Every row gives one point. Before rounding, the points of a table are all equally far from one centre. They may lie mostly on one side of it. Write the centre, to within rounding.
In the rows, 128 means zero.

Points (8 x 2):
[[156  81]
 [193  94]
 [175 166]
 [200 145]
 [118 114]
 [124 149]
 [160 168]
 [196  99]]
Centre: [161 124]

Points:
[[ 35 155  93 104 121 147 108 197 120]
 [ 81 112  84 106 191 115 138 182  96]
 [ 53 155  52  96 161 134 138 154 111]
 [102 131  57 123 134 115 101 188 158]
 [ 87 163  77 106 139 189 150 179  98]
 [ 90 152  96  86 124 102 152 220  49]
 [109 148  80  64 146 133  76 191  83]
 [ 92 157  68 107 150 154  78 169 103]
 [118 166  69 131 151 145 105 192 103]
 [ 90 179  70  92 147 163 128 112  91]
 [ 83 208  90  59 129 107 122 185  87]
 [168 127 113 139 146  95 119 185 123]
 [ 69 183 100  94 160 111 123 206  85]
 [ 55 124 108 113 129 172 182 190 112]]
Centre: [103 135 113  93 110 116 137 153 109]

Points, 24 rows:
[[181 125 195 121 143 130 174 153 188 153 124 103  94 179  69 140  93 153]
 [140 108 132 142 145  34 179 157 164  75 109 144  75 124 121 128  65 147]
 [115 103 201 195 134 118 147  82 163 109 122 137 129 158  99 163 138 114]
 [131 105 103 136 186 155 212 136 150 110 118 187 106 151  20 170 108 123]
 [138  96 111 119 150 134 138 147 105 166 162 153 127 176  65  98 110  98]
 [120  93 152 153 165 122 175 123 146 170 168 173 118 232  78 184  74 182]
 [168 118 193 126 108 132 209 135 198  95 164 178  91 133  67 152 122 177]
 [138 121 127 110 100 156 144 185 161  51 179 142 102 233 101 143  79 132]
 [143  81  90 135 183 123 183 155 153  82 132 124 107 189  41 125 100 120]
 [ 97  97 156 154 165  86 188 116 129  94 107 176  93  92  66 157  74 148]
 [ 58 104 157 144 127 161 134 138 195 101 146 179 118 232 120 174 124 192]
 [109 116 134 160 116 113 225 211 192  61 114 174  95 201 136 199 110 136]
 [ 91 101 159  98 159 125 164 105 188 110 126 147  67 170 104 211  95 165]
 [ 94 115 136 168 189 127 116 177 138 100 173 105  94 195  75 139 148 141]
 [ 96 115  88 143 168 107 158 136 161  32 176 167 129 152  84 211 126 174]
 [ 94 119 157  96 121  85 126 158 152  79 167 171 125 249  98 147  55 155]
 [103  86 147 164 177 139 145 151 125 142 142 121 106 231  63 152  74 162]
 [ 98 112 107 121 154  95 190 134 144 119 190 154  63 194  56 182  70 160]
 [ 87 152  94 132 121 111  93 199 158 102 138  95  87 166 132 139  97 115]
 [100 168 160 194 136 112 163 130 127  53 162 209  88 151 128 131  70 103]
 [180 139 129 102 140 109 179 152 226  49 152 142 101 196  97 177 109 176]
 [116  81 120 216 155 125 156 143 140  98 141 118  94 137 107 156 102  95]
 [161 127 113 171 142  93  86 163 140 117  64 141  88 232  89 120 138 160]
 [167 123 115 113 185 100 196 170 128  94 130 194  67 229 133 180  91 161]]
Centre: [127 147 129 147 127 115 153 159 151 111 122 173 123 169  96 155 111 154]

Points, 29 rows:
[[ 96 147 126  93 120 102 114 151  96 140  76 143 165 155  37 101 174 128
   98 207 124 137 172 126]
 [ 56 114 138  75 128  85 181 127  90 107 104 152 155 159  78 153 106  79
  126 130 187 122 102 108]
 [172 127 128  78 129 176 132 120 106 133  87 197 156  96  33 137 139 107
   96 100 134 117  85 152]
 [111 130 129 105  53 162 145 117  78  98  91 188  41 105  72 177  63 149
  112 156 100 113 116 178]
 [138 116 148  97  95 143 115 153 122 139  55 165  36 132  53 199  71 192
  139 188 112 150 178 111]
 [ 94 122 171  52 110 140 106  97 100 127  91 159 113  33 153 124  91 143
  114 138 148 123 179 165]
 [122 173 106  26 135 167 195 153 159 112  93 139 100 171  57 142 148 144
  112 154 132 184 166 134]
 [111 102 127  85 110 135 137 103 184  94 109 153  82 183  67 135 162 130
   86 200 135 166 123  67]
 [140  80 154  91 117 141 124 157 110 116 115 120  77 130  89 147 118 100
  155 162 137 179 181 218]
 [ 68 153 125 109 122 198 113  88 116  82  99 215 113  90  93 140 112 106
   87 150  99  99  93  98]
 [117 131 163  84  92 147  87  75 153  78  50 180  60  90  83 139 109 106
  151 123 145 100  81 127]
 [111 112 165  69  64 145 103 168 101 162 104 132 101  56  85 160 148  89
   96 139  63 120 112 114]
 [ 76 105 142  90 111 182 204 123 141 134  73  97  79 117  97 166 130 110
   86 184 128 159 117  87]
 [108  69 127  95  90 210 134  97 108  75  57 160  98 109  61 168 108 113
  119 129 126  97  88 102]
 [109 103 150  92  65 146 123 137  84 158  93 117  62 141  90 129 177 153
   47 169 110 201 111 105]
 [ 77 114 160  64  61 125 125 120 143 165 100 153 159 150  33 186  99 137
   89 136 117 225 144 140]
 [107 149  83  43 173 185 108 131 124 181  77 139 134  79  85  97 121 145
  104 140 107 173 128 110]
 [ 81 121 169  75 105 171 128 121 125 155   9 148 133 105  39 208 121 164
  103 156 135 148 106 148]
 [150  63 138  73  97 156 164 146 106 140  40 123 100 134  28  99 128 166
   93 112 117 133 159 134]
 [ 92 154 150  64 155 179 165 104 120 102  88 121 101  96  67 169 118 105
  165 137  83 144 143  75]
 [115  39 131  79  93 126 152 107 115 152 105 145 102 108 104 114  82 161
  194 146 108 182 111 164]
 [106 101 137  97 127 161 131 112  56 188  55 160 127 129  34 147 179 125
  128 157 133 139  86 115]
 [133  88 142 100 118 199 111 141 115 105 132 165  91 101  62 154 139 150
   67 205 165 147  91 126]
 [138 155 142  67  96 107 113 116 124 101   7 128 148 148 112 142 162  77
  116 183 109 119 109 103]
 [122 136  86 105 139 160 102 130 120 145  42 153 137 156  47 142 154  72
  110 192 120 123  84 123]
 [118 140 140  91 103 160 151  98 130 240 101 198 120 130 121  99  65 147
  111 152 111 128 113  97]
 [ 93 115  77  79 120 117  98  91  34 118 118 144  59 120 120 161 124  96
   94 142 147 153 110 109]
 [136  98 128  91 135 138 109 118 112 160  38 134  58 110  48 188 133 102
  133 166 172 175  84 105]
 [124 123 106  98 142 179 152 123 169 159  94 142 117 139  68 109 115 138
   22 101 135 136 152 117]]
Centre: [109 128 132  91  98 139 125 146 120 128  82 175 110 132 106 140 117 133
 123 136 133 155 136 122]

Points:
[[124 135  71  43 196 144 184 172 119 114 104 135 147 114 120 105 173 127
   59 153 214  99 159 112]
 [ 97 120  78  50 183 142 185 166  84 171 116 133 193 120 138  66  88 131
  113 136 216 101 131 126]
 [134 119  57  64 166 171 175 104 109 111  81 185 164  51 149 109  61 126
   65 148 185  96 102 102]
 [118 124  69  75 193 185 160 148  86 147 112 179 121 112  95  38 147 166
  106 129 180 134 109 197]
 [146 145  60  80 160 153 204 146 107 184 113 138 115 128 119  88 116 119
  116 108 213  54 132  88]
 [ 91 137  55  72 134 178 211 141 105 128 121 186 156 105 120 129 131 125
   72 137 160  87 115  81]
 [111 170  58  91 133 134 157 106  86 161  67 179 156 126 115  62 116 171
  126 192 135  75 102 101]
 [150 177  69  49 136 141 151 155 111 162 111 173 187  68 122  86 134 167
  123 109 210 110 140 147]
 [136 160  71  71 139 109 160 172 131 222 104 157 119  77 109  86 127 169
   58 132 157  55 120 106]
 [121 103  83 108 191  70 195 146  96 192 153 170 143 114 139  93 153 138
  100 105 175  92 145 136]
 [105 131 109  60 146 186 137 141 128 166 167 168 145 132 151 111 113 133
   87 173 174  60 115  84]
 [135 103  78  79 132 207 152  84 170 154 103 166 138 121 100 128  81 147
   95 194 176 124 112  94]
 [103 131  53  51 163 126 133 132 133 173  67 153 182 134  74 117  74 153
   88 143 165  77 123 140]
 [173 131  51  88 181 160 184 164 165 162  91 118 180 124  63  76  98 123
   69 101 171 128 157  91]
 [ 53 170 104  69 155 112 142 136 110 173 121 174 189  87  95  81 108 120
   58 149 155 109 150  77]
 [139 100  48  24 162 174 192 146 177 145 101 145 112 107 133  63 116 198
  111 150 190  68 142  93]
 [125 123  44  37 171 153 159 140 132 171  71 194 161 109 115 132 119 163
   67 135 197  96 158 108]
 [136 116  48  78 157 188 167 131  92 178  74 107 146  98 115  19  92 128
  111  93 175  55 124 126]
 [115  94  64  77 149 149 156 156  62 186 119 146 184 133 128 106 109 116
   75 137 186  78 112 142]
 [105 132  30  62 101 140 162 133 111 185 102 170 180 101 157 118  84 122
  105 144 179  84 134  71]
 [103  87  65  81 156 132 156 145 108 217 152 161 146  68 165  76 104 122
  112 162 158  87 170  27]
 [120 100  90  63 175  85 125 152 144 155  97 137 199 125 122 114 145 178
  130 165 174  67  93 123]
 [ 70  91  41  43 127 100 140  89 168 169 104 163 129 126 126  80 144 130
  122  99 201 105 174 131]
 [173 167  36  46 144 168 161 119 139 153 123 160 160  83  97 100 108 121
  121 140 208  81 113 137]
 [118 164  89  81 133 179 199 174 112 132 101 161 164  60 126 117 112 143
  125 128 144  56 100 101]
 [145  95  67  58 175 149 185 172 128 130  40 120 162 138 135 102 106 103
  139 122 196 126 142 159]
 [126 128  37  91 170 131 147 170 135 169 121 199 169 147  86  80  78 122
   56 144 183  93 173  68]]
Centre: [124 105  76  98 154 132 131 144 134 134 107 146 122  87 122  68 117 131
 111 139 150 125 134 105]

Points:
[[180 173 196 199 161 146 127 108 153  49  60 103 149  98 145 124 117 125
  166  95 178 179  81 119]
 [143 212 152 142 186 104 180 120 184  71  90 149 150 121 116 136 103 126
  176  86 125 187  97 142]
 [156 182 116 186 134 119 147  95 149  34  34 103 117  93 118 153 133 144
  157 115 145 174 125 142]
 [138 193 135 149 132 143 182  94 129  16  54 141 112 121 136 160 118 113
  139 118 148 149 109 126]
 [165 210 167 150 175  79 127  83 151  54  95 117 176  95 159 160 124 114
  148 110 153 196 110 145]
 [128 170 106 162 166 111 157  80 186  56  69 148 144 126 174 135 106 127
  128 110 163 175  78 142]
 [116 176 129 136 173 125 164  96 182  35  74 106 125 119 154 132  96 121
  167 106 194 177 111 105]
 [136 132 162 176 118 172 178  95 168  34  70  84 151  77 138 140 146 149
  192 137 154 204 123 120]
 [125 179 153 179 145 119 165  96 177   7  65 115 134 116 135 162  87 150
  171 105 161 177 127 103]
 [131 190 158 167 160 126 156 103 169  71  55 130 118  87 122 170 119 118
  171 100 168 145 112 159]
 [143 217 110 160 115  88 134  71 161  47 106 109 113  96 127 136 123  93
  171 100 128 189 133 114]
 [139 194 181 154 156 142 137 106 165  46  86 128 121  44 140 120 110 110
  208 107 127 191 109 138]
 [154 197 154 203 162 137 149 105 174  71  67 115 162 109 182 143 137  77
  159 127 136 227 106 118]
 [149 166 186 138 159 137 183 140 171  76  75 135 125 114 133 141 107  75
  100 136 150 219  90 118]
 [150 157 155 150 145 109 185 129 179  34  72 117 144 131 175 171 143 116
  184  78 159 200 128 107]
 [150 144 137 143 175 113 179 105 180  57  83 100 147  86 144 148 145  94
  182 107 166 232 140 121]
 [138 162 182 134 130 146 145  67 163  48  98 150 149 126 177 148 183 149
  156  95 137 156 127 145]
 [132 200 132 202 164 121 153  91 173  70  70 112 120 112 118 156  96 141
  185 112 107 193 138 134]
 [150 160 153 145 145 128 173 104 174  45  54 132 142 122 130 126 113 154
  148 111 140 195 150 191]
 [146 217 113 157 132 140 194  69 156  53  88 161 127  98 127 134 116 126
  174 105 126 172 157 124]
 [125 184 133 166 196 114 160  97 131  52  64 142 173 129 152 153 152 171
  158  82 134 188 127 138]
 [156 135 142 170 131 113 146 105 231  69  95 127 129  95 136 107 156 123
  180  98 133 182 139 152]
 [138 160 112 142 170 114 165 132 187  44  43 160 180  70 134 135 130 143
  160  94 121 182  89 122]
 [ 97 173 138 135 157 102 106 113 185  73  62 128 169  75 117 110 128  89
  160 147 136 175 119 152]
 [135 166 147 106 164 126 135 107 187  53  82 107 144 107 150 183 145 112
  175 131 165 194 160 153]
 [154 150 175 123 181 108 142 135 167  51  68 147 127 104 121 131 109 131
  183 108  88 186 134 145]
 [144 184  92 170 139 108 152  99 184  21  70  98 151 145 153 135 127 143
  170 145 129 182 130 106]
 [165 174 147 163 116  95 180 104 157  25  70 176 136  99 127 128 115 146
  185  93 179 181 103  79]
 [138 188 169 148 177  96 118 112 158  66  74 113 134 125 117 141 131 123
  166 127 129 187  95 184]
 [157 160 151 141 187 123 142 148 176  46  67 127 142 125 121 173 161 124
  140 128 108 203 106 165]
 [122 197 150 181 148  78 120 119 160  73  97  64 126 108 139 142 145 119
  141  83 166 160  97 117]]
Centre: [141 159 134 158 125 146 129 139 138  78 122 139 157 106 135 136 121 134
 148 118 147 188 120 111]

Points, 30 rows:
[[141 117 156 110 139 138  97 129  88 197 116  95 119 183 130  90 161 175
  177 222  60 159 150 124]
 [119  84 103 131 141 111  77  90 121 184 109 102 107 171 129 105 127 185
  204 222  90 105 109 113]
 [151 126 117  91 139  87 121  95 112 189 113 124 105 182 114 124 147 185
  162 216 119 148 145 113]
 [142 111 101 111 106 115  65 104  97 177 109 123 119 183 114 106 160 147
  181 249 114 137 125 108]
 [117 126 149 100 146 138  65 120  92 178 106 108 121 200  97 108 193 172
  212 202 100 149 130 152]
 [145  95 134 124 118 129 111 101 108 167 122 117 136 170  91 128 116 182
  154 231  89 170 137 126]
 [122 116 115  99 151 118  87 107 133 179 100  98 174 193  83 117 167 181
  187 217 102 150 142 121]
 [148 116 131  94 133 111  81  99 103 193  55 142 109 214 116 115 159 146
  186 194  91 127 178 141]
 [110 132 109 100 146 109  73 133  76 175  93  96 133 201 113 124 113 176
  180 229  81 166 149 116]
 [125  96 111 122 154 115 108  98 100 179  73  90 137 190 123 105 164 172
  217 218 100 175 148 124]
 [150 115 123  96 146 100  81  95 107 210 108 106 123 159  98 104 184 145
  193 210  97 175 146 109]
 [132 116 116  82 123 113  85 111 115 199 108 117 124 180 136 115 112 181
  196 236  76 168 144 143]
 [115 148 146 102 125 142  62  84 126 209  94 131 134 153 111 106 155 167
  211 238  94 159 124 122]
 [136 139 118 102 133  84  97 119 121 156 102 135 142 171 120 102 165 181
  207 222  98 169 116 147]
 [167 108 114 100 149 113  99 101 103 171  78 123 119 174  86 118 150 160
  196 226  99 158 129 118]
 [109 137 107 104 132 132  62  88 110 208  90 141 118 201  70 127 141 155
  184 207 108 166 134 102]
 [117 116 105 107 151  93  93 132 114 194 113 137 103 163 118 136 193 172
  190 221  93 140 105 127]
 [102 107 119 127 127  95 102  96 112 168 126  86 159 207 109 136 155 176
  185 192 113 176 140 145]
 [108 123 127 162 144 115  54 111 128 210  88 101 154 169 123 117 139 178
  170 224  86 188 118 115]
 [ 84 117 122 142 151  95  79  83  92 190 112  93 141 179 102  88 153 162
  161 223  88 157 122  96]
 [120 114 136 130 143  91  95  96 134 169 102 102 132 191 121 134 125 174
  204 215  87 178 127 112]
 [113 115 124 109 161 115  74 100 136 167 105 141 152 185 108 114 187 146
  223 209  95 155 134 100]
 [136 114 120 115 127  86 101  85  72 172  86 129 142 207 106 131 183 172
  175 198 104 158 140 127]
 [143 121 118  90 147 140  63 111  79 204  91 115 127 153 105 152 139 178
  187 223  63 146 110 128]
 [140 119 111 131 146 100  93  93 107 206 104  95 134 180 123  98 169 122
  204 210  74 141 151 127]
 [151 125 119 150 113 124  94  94  96 205  99 120 119 195 114 111 131 140
  204 212  78 156 145 114]
 [116 107 124 120 136  86 103 109  87 190  84 131 119 203 118  99 163 152
  204 218  73 154 140 152]
 [131  86 135 115 120  96 102  90  94 194  83  89 144 195  86 112 170 156
  203 196 104 137 142 118]
 [104 125 136 131 145 114  74  99 104 176 118 172 121 187  89 113 151 163
  210 214  75 153 123 120]
 [140 108 109 112 135  98  77 102  84 175 108 108 130 172 135 137 200 173
  186 212  69 152 130 110]]
Centre: [103 113 124 113 131 134  82 119 105 175  89 127 134 144 134 109 139 156
 163 160 110 142 137 127]

Points (27 x 24):
[[ 83 169 163 144 137  81 129 207 151  90 156 139  92  99 175 119 157  38
  140 155 157 151 164 178]
 [ 93 156 141 193 143  75 148 159  85  79 161 173 128 122 160 103 163  20
  129 138 157 153 146 169]
 [ 75 149 184 145 139 103 167 224 124 102 129 162  76 116 181 108 163  16
  159 101 150 127 177 145]
 [ 85 155 144 138 148  57 154 166 112  91 134 189 115 135 191 120 159  54
   73 171 120 114 151 144]
 [ 85 160 171 167 136  89 179 194  95 126 176 188 112 102 189 113 171  56
  113 151 141 129 157 160]
 [114  76 170 184 140  56 196 160  75 125 171 137 125 115 169 124 125  18
   93 135 138 143 119 157]
 [ 70 105 185 156 136  97 153 175  87  79 201 154  97 139 193 119 190  34
  108 132 143 141  88 187]
 [112 114 163 130 142  97 154 216 103  55 167 174  90 130 141 135 137  91
  126 122 141 168 123 200]
 [ 86 100 144 188 164  70 164 195  94  78 172 136  72  94 185 125 156  91
  135 162 156 135 158 171]
 [ 64 117 148 164 137  85 171 208 119  99 131 183  76 122 194 125 152  70
  146 173 145 102 120 158]
 [113 130 146 134 130  56 163 200 118  76 189 120 116  98 178 112 163  64
  146 153 212 133  89 178]
 [ 59 114 176 149 148  79 143 224 123  94 172 130  76  91 160 103 133  56
  142 191 153 137 157 170]
 [103  98 180 141 165  48 163 203 108  63 185 175 115 143 198 119 178  53
  135 137 136 136 118 150]
 [ 87 124 197 143 119  73 142 153 157  75 157 164 115 138 159 123 179  78
  143 153 139 140 136 178]
 [ 52 141 176 162 151  75 142 179 117  96 142 179 130 103 179 107 183  76
  124 113 138 157 165 171]
 [112 108 167 152 140  78 131 173 118  64 136 102  88 106 192 112 161  35
  124 195 174 129 147 151]
 [ 87 109 201 159 136  95 132 217 113 111 149 159 101  97 190 113 151  33
  111 165 141 136 118 159]
 [ 76 136 186 145 130  73 155 152  60  47 170 176 115 134 162 105 184  61
  104 138 169 153 127 165]
 [101 124 179 160 130 122 186 206 105 119 178 135 117 127 209 125 177  19
  125 124 124 121 107 181]
 [106 138 174 176 136  60 139 224  87 104 128 175 115 146 170 154 132  41
  120 104 115 111 144 123]
 [118 111 160 147 185 141 167 164  83 127 194 162 114  84 163 122 165  36
  133 193 150 128 126 160]
 [ 79  97 165 161 151 101 125 208 118  79 140 128  86 104 173 130 164  10
  102 160 124 184 151 161]
 [ 74 114 155 188 150 127 169 164 122 134 143 141  98 150 212 112 167  23
  152 136 146 145 182 162]
 [ 30 101 130 162 147  65 154 188  83  80 160 162 127 115 175 124 170  26
  138 151 137 130 156 182]
 [ 83 140 171 161 141  89 166 208 100  71 143 154  82  77 199 149 163  80
  122 142 128 106 101 141]
 [120 108 160 138 108  59 135 163 110 106 164 168  78  96 155 123 140  57
  105 157 163 143 133 199]
 [ 75 117 150 158 167  87 138 194 128  81 142 167  85 110 206 140 156  66
  126 155 166 171 145 174]]
Centre: [ 78 115 125 110 147 104 151 168 102 123 166 109  99 140 135 116 152  67
 121 112 150 134 125 102]

Points:
[[145 128  96 120  87 180 115 120 120  64 131  66 153 124  89 143 163 153
   92 181  91  90  91  67]
 [127 103  58 101 109 168 153  81  81  59 168  71 194 171 134 140  94 109
   95  81  63 140  71  93]
 [153 128  79  51 109 189 106 131 118  47 146  51 148 167 101 126  73 124
   92 119 125 115 100 110]
 [140 188 106  92 110 216 131 135  70  96 180 118 151  99 126 119 133  96
  134 159  52 153  75 110]
 [178 134 111  96 142 217 143  96 113  96 168  46 136 141 124 142 133  99
  126 112  38 118  68 103]
 [171 114  84  68 116 184 122  67  71  84 203  80 138 142 107 115  50 137
   80 130  79  51 109 136]
 [139 135  50 117 108 198 110 120  93  70 183  95 156 124  59 194 135  69
  140 110  55 127  90 123]
 [176 143 109 121 116 178 174  94 148 107 202 107 199 154  81 161  98 116
  106  90  84 104  62  78]
 [137 130  56  86 167 161 127 134  65  94 192 134 137 111 112 145 119  91
  120  94 112  32  68  92]
 [145 131 144 119 123 139 123  54 108  56 162  65 198 149 121 129 113 113
  162 118 143 159  80  59]
 [157 126 150  30 116 152 144 201  59  82 187 117 138 133 144 104 129 117
  121 113  89 131  76 106]
 [194 153 149  80  98 165 129 125  79  44 149  81 158 155 121 136 106 153
  124 109  89 115  42 105]
 [130 137 103  51 100 165 157 107 123  86 151  72 160 127 125 107 166 113
  175 133  52 125  39 109]
 [153 159 167 111 129 193 140 127  89  85 209  57 107 104 130 122 154 113
  155 137 120  57  50 110]
 [175 121  52  88  93 180 169 127  76  68 174  92 209 178 101 146 124 143
   97 133  81 125  85 115]
 [141 105  39  55 100 180 140 108 106  53 213  77 191 107 135 154 159 115
  122 121 142 106 112 107]
 [168 102 113  70 104 171  77 155  75  68 162  82 149 163  98 137 131 115
  176 108 102  95  74  76]
 [138 118  69  89 113 179 177 127 106 131 200  85 158 150 103 120 123  49
  120  52  74  89  66 109]
 [174 104 117 102  93 141 142  96  68  60 117  64 152 115  96 142 122 122
  115 132  84 144  55  45]
 [217 126  84 110  82 146 118 139 100  44 187 112 155 138  83 152 150  87
   79 133  75  82  90  77]
 [161 176 120  77 171 178 128 139 158 114 150 126 149 135 112 147 141 102
  167 169 101  99 110  87]
 [156 161  96  62  83 185 136 147 120  40 152  70 168 183 105 168 131 100
  134 118  73 126 101 106]
 [132 173  98  89 147 173 144 126 124  82 180  54 180 141 111 137 177  99
  124 148  64 100  56  81]
 [169 153  77  71 128 205 128 124 101  69 143  96 161 145  89 108 131 114
  134 117  72 145  70 103]
 [207 136 105 105 146 199 156 158 117  60 181  83 176 144 143 136 113 130
  162 104  97 149  67 118]
 [158 100  84  63 156 187 164 126 143  65 196  99 212 156 106 172 130  98
  127 164  54 133  91 104]
 [174 116  87  33  91 184 122 108 119 113 227  89 134 116 132 130 115  72
  159 127  98  94  43 154]
 [178 141 115  72  79 176 146 128 101  53 247  52 163 153 152 111 100  95
  109 120  84  90  95  71]
 [165 121  60  60 128 185 153 143  98  47 166  28 185 155 135 149 150 105
  139 153 113  92  91 141]
 [154 146  50 129 112 194 127 124 137  48 135  87 171 171 111 186 124 104
   91 114 118 111 123 116]
 [195 126  88 124 103 173 152 103  99  52 200  35 140 150 126 147 115 140
  128 131  65 141  52  86]]
Centre: [129 109 121 121 112 123 145 124 105  90 180  97 151 117 119 135 101  98
 127 140  99 106 114 138]

Points:
[[ 85  97 140  60 141 136 137 114 103  67  97 138 168 109 107  77  72 132
   73 127 191 118 198 158]
 [ 78 150 138  19 148  67 178 162  83  73 133 110 144 141 132 111  83 113
  133 131 149  83 185 142]
 [ 92 103 115  27 148 130 179 160 131 111 116 120 144  83 114  63 161 127
  110 113 154  74 173 117]
 [ 63 126 147 129 158 145 153 166 103  60 138 124 152 127 196  87 148 125
   89 100 209  78 189 177]
 [ 72 121 160  53 141 144 155 184 119  81 110 111 165  99 123 103 159  77
   84 124 200 123 180 167]
 [ 62 121 129  28 132 146 141 132  71  82 158 167 126  91 117 120 140 103
   76 104 160  42 143 189]
 [ 88 166 162  69 177 117 174 126  45 116 105  78 142 101  95 101 127 116
   94 143 206  93 162 190]
 [152 104 144  63 134 149 203 173 130  79  79 109 133  75 165  77  65 107
  115 124 153  53 144 187]
 [130  72 129  57 133  98 169 210  58 119 114 151 194 101 143  89 100  92
  151 113 165 104 146 181]
 [138  69 121  77 158 119 219 177  71 131  87 111 181  65 148  95 104 123
  142 126 155  76 191 190]
 [124  87 166  34 177 132 166 197  72  86 135 118 213 106 117 154 148 132
  133 123 139  82 180 154]
 [ 81  94 137  57 122 108 171 163  54  80 164 167 154 131 174  58 118 142
   92 124 146  93 186 181]
 [121  75 140  63 176 160 178 187  81 115 146 133 160  82 107 107  84 111
  130  69 161  37 175 186]
 [111 127 134  46 167 118 174 128 118 107  64 112 149  82 148 121 114 143
  141  43 146 114 155 195]
 [118 138  66  60 128  87 146 136 111 113 120 105 150 139 148 113  47 140
  116 129 178  23 135 181]
 [110  87 160  42 136 127 148 155  98  53  76 133 158  96 144  90  95 118
   87 125 195  58 168 191]
 [116 109 150  89  96  87 122 156  58 105 125  84 207 109 209 109 139 130
  103 149 159  88 165 175]
 [ 98  88 149  44 244 138 171 175  65  99 129  94 172  90 162 125 119 108
   95 132 134  73 161 183]
 [105 104 163  27 183 105 182 170 115 101 115 100 196 107 158 109 133 116
  114 125 171 138 144 155]
 [ 66 154 153  31 132 158 176 165 127 158 126 105 137 110 164 141  86 119
   84 124 147  69 196 161]
 [ 75 154 152  77 168  93 190 141 104 129  92 128 142  72 120  83 105 115
   95  98 191 146 178 174]
 [103 155 176  32 152 141 184 147  73  68 132 115 148  80 175 106 120  95
  139 158 146  83 196 173]
 [141 129 140  66 180 131 133 180 118 115 108 113 215  63 149  88 138  80
   91 146 163  64 162 176]
 [ 84  98 162  43 190 105 172 134  74 119  89 105 109 115 138 129  83 147
   77  83 168  51 183 150]
 [ 79 139 145  75 146  79 188 194  87 126 131 141 156 104 210  82 100  79
  103 135 157 108 180 161]
 [ 89 101 115  49  90  87 193 193  81 138 159 137 148 108 170 131 106  77
   66 132 154 135 141 167]
 [ 96 111 138  31 178 136 174 109  92 116 142 141 176 116 114 108  80 100
  148  97 176  72 122 179]
 [121 112 141  49 175  76 195 163  70 127 128 124 199  85 110 100 102 116
  138 123 189  96 144 179]]
Centre: [119 121 118 120 146 133 151 156  90 102 121 125 130 113 133 139 114 125
 105 133 130  97 145 158]
